Every row gives one point. Before rounding, the points of a table are all equally far from one centre. They may lie mostly on one side of it. Where is the centre, to within rounding?

Points (8 x 3)
-0.56 -0.46 -0.11

+0.10 +0.35 +0.00

-0.24 -0.46 -0.12

-0.67 -0.45 -0.06

-0.95 -0.20 +0.03

-0.62 -0.56 +0.19

-0.12 -0.51 +0.05

-0.70 -0.52 +0.31
Centre: -0.40 +0.03 +0.25

Points (14 x 9)
+0.54 +0.05 -0.37 +0.39 -0.50 +0.45 +0.23 +0.20 +0.37

+0.37 -0.17 -0.42 +0.37 +0.08 +0.59 -0.19 -0.41 +0.74

+0.62 -0.37 -0.85 +0.54 -0.34 -0.13 +0.12 -0.24 +0.08

+0.50 -0.04 -0.65 -0.02 -0.23 +0.42 +0.11 +0.28 +0.53

+0.47 +0.09 -0.81 +0.79 -0.31 +0.22 +0.02 -0.24 +0.34

+0.20 +0.30 -1.08 +0.24 -0.14 +0.13 -0.05 -0.16 +0.47

+0.42 -0.18 -1.02 +0.65 -0.09 +0.30 +0.16 +0.14 +0.26

+0.33 -0.25 -0.26 -0.10 -0.25 +0.19 +0.14 +0.26 +0.72

+0.49 -0.46 -0.70 +0.47 -0.31 +0.27 +0.45 -0.11 +0.55

+0.39 -0.43 -0.67 +0.25 -0.47 -0.15 +0.16 +0.18 +0.41

+0.18 -0.07 -0.83 +0.15 +0.14 +0.27 -0.02 -0.49 +0.83

+0.24 -0.29 -0.95 +0.64 -0.14 +0.41 +0.51 -0.42 +0.28

+0.12 -0.36 -0.96 +0.19 -0.26 +0.16 +0.35 -0.60 +0.46

+0.72 +0.21 -0.29 +0.63 +0.03 +0.56 +0.47 -0.28 +0.24
Centre: +0.16 -0.07 -0.37 +0.25 +0.10 +0.09 +0.18 -0.19 +0.13
